Each row is a point. Each copy is the shape, with its points in the same order, turned, moved and blurred by noise. Say if it was mirrored as well.
In the rows, 128 means zero.

Shape (9 x 3):
[[134 144 155]
 [ 89 125 203]
 [152 151 121]
 [159 117  83]
 [113 129 164]
 [163 113 115]
 [130 147 108]
 [128 120 131]
 [ 74  70 157]]
Copy 1:
[[145 153 146]
 [118 129 209]
 [138 165 111]
 [152 121  71]
 [128 135 164]
 [163 123 102]
 [123 142 107]
 [138 127 131]
 [104  64 173]]
Copy 1 is: only turned
Copy 2:
[[148 139 161]
 [117 160 222]
 [154 131 124]
 [137  87  99]
 [130 148 179]
 [147  91 129]
 [126 136 123]
 [132 112 153]
 [ 68 102 206]]
Copy 2 is: only turned

Shape, 8 rows:
[[119 114  95 190]
 [158 154 142  72]
 [101  93 156  57]
 [135 146  83 117]
 [110  96 110 150]
 [146 147 104 125]
 [ 95 149 137  97]
 [127 103 103 122]]
Copy 1:
[[ 62  89  98 146]
 [161 180 136 125]
 [148 143 128  50]
 [110 156  84 143]
 [ 91  96 104 114]
 [109 146 105 151]
 [ 99 169 129  96]
 [118 117  88 119]]
Copy 1 is: only turned
Copy 2:
[[108  75 117 161]
 [155 191 134  98]
 [134 150 185  51]
 [113 146  96 118]
 [115  88 138 122]
 [130 148 109 131]
 [ 97 166 161 106]
 [130 115 124 100]]
Copy 2 is: only turned
Copy 3 (8 x 4):
[[106  79  79 125]
 [171 159 151  63]
 [125 207 153 124]
 [119 133  90  56]
 [105 126  91 131]
 [139 117 105  72]
 [105 151 159  87]
 [118 147  94 107]]
Copy 3 is: mirrored
Copy 4, 8 rows:
[[140 116 101 191]
 [150 159 146  69]
 [121 130 213  97]
 [148 170 129 146]
 [132 111 142 168]
 [151 154 117 133]
 [ 95 152 152 107]
 [150 135 154 155]]
Copy 4 is: mirrored

Shape:
[[109 170 144  95 105 131]
 [134  67 100 103 172 145]
 [112  94 149 110  92 152]
 [155  84 172  99 148 147]
 [100 175 145 146  89 116]
 [ 91  85 100 105 163 144]
 [111 164 155 133  57 108]
 [130 150 115 111  89  92]
 [147  88  94  59 143 144]
 [ 84 145 151 117 100  78]
 [107 134 104 143 125 125]]
Copy 1, 11 rows:
[[ 87 138 130  95 160 163]
 [158  76 135 143 122  91]
 [100  86 154 126 112 167]
 [148  85 181 144 155 141]
 [ 81 178 134 114 122 174]
 [120  87 133 128 109  81]
 [ 75 164 129 125 128 204]
 [102 143  95 145 148 167]
 [147  58 101 130 150 118]
 [ 57 150 135 151 140 149]
 [110 150 117 127 104 128]]
Copy 1 is: mirrored
Copy 2:
[[115 166 172 101 120 117]
 [108  79  96  80 185 131]
 [144 146 138  71 157  89]
 [123  87 167  77 194  99]
 [140 172 150 137 105  98]
 [ 86  95  91  86 164 107]
 [168 165 171 122  97  90]
 [159 140 145 102  99 130]
 [ 97  88 117  41 155 148]
 [121 136 153 121  87  80]
 [127 140 101 129 131 122]]
Copy 2 is: mirrored

Shape:
[[181 142 128  97 146 144 116 133]
 [166 171 158  99 111 129 141 133]
 [181 143 144 217 138 106 131 135]
 [150 167  29 133 126 149 117 139]
 [133 162 108 100 124 108 113  73]
 [ 68 162 153 112 112  80 119 138]
 [106 115 148  94 110 124 114 140]
 [181 101 136  99 117 131 221 131]
 [161 130 142 130 116 146 117 116]
 [135 118 144 170 134 135 179 124]
 [173 144 168 107 209 134 127 128]
 [166 168 161 118 118 155 113 134]]
Copy 1:
[[188 156 127  88 149 137 102 141]
 [161 181 140 115 141 105 142 136]
 [168  97  64 163 183 117 143 114]
 [154 156  57  84 101 184  85 111]
 [126 147 147  85 139 119  88  83]
 [ 72 156 165 148 149 143 117 128]
 [119 135 165 113 124 131 116 164]
 [221 127 166 131  75 125 166 120]
 [157 125 115  95 143 102 126 139]
 [158  93 121 135 136 147 175 118]
 [202 143 160 103 206 151 130 129]
 [159 170 117  93 159 113 142 153]]
Copy 1 is: mirrored
Copy 2, 12 rows:
[[196 145 131 140 133 113 145 164]
 [156 167 143 128 126 100 175 142]
 [141 121 176 210 150  73 117 111]
 [167 158  68 201 104 152 110 149]
 [161 152 101 106 136 132 118 100]
 [ 72 155 120  96 159 119 127 144]
 [120 118 133  95 123 125 136 172]
 [166  83 106 144 114  74 223 139]
 [163 124 156 138 113 120 137 138]
 [125  82 146 173 144 111 169 121]
 [202 129 155 136 203 111 159 163]
 [164 164 169 139 122 120 156 150]]
Copy 2 is: only turned
Copy 3 (12 x 8):
[[146 144 153  89 130 127  97 105]
 [124 177 166  93 109 124 121 140]
 [155 181 141 202 137 156  85 129]
 [178 163  50  82 134 134  80 133]
 [ 98 154 101  99  76 127  97 103]
 [ 55 132 123 120  99 130 110 190]
 [100 103 137 101 115 137 137 153]
 [163 159 156 130 127  59 182 119]
 [137 147 143 119 115 157 125 111]
 [125 162 124 173 150 125 152 129]
 [107 145 180 114 170 107  80  82]
 [129 170 167  94 128 162 113 128]]
Copy 3 is: only turned
Copy 4 (12 x 8):
[[171 121  88 109 159 144 113 126]
 [136 149  89 106 154 109 108 153]
 [217 161 157 165 134  87 133 137]
 [182 108  65 135  88 144 189 111]
 [131 145  85 114 117 114 117  68]
 [ 82 145 161  97  94 118 122 120]
 [104  98 133 119 126 133  99 128]
 [135  88  94 127 217  67 146 143]
 [159 124 102 149 142 124  99 126]
 [149 129 146 175 171  94 148 130]
 [177 156 131  99 205 163 112 107]
 [153 152  90 131 143 139  95 157]]
Copy 4 is: mirrored
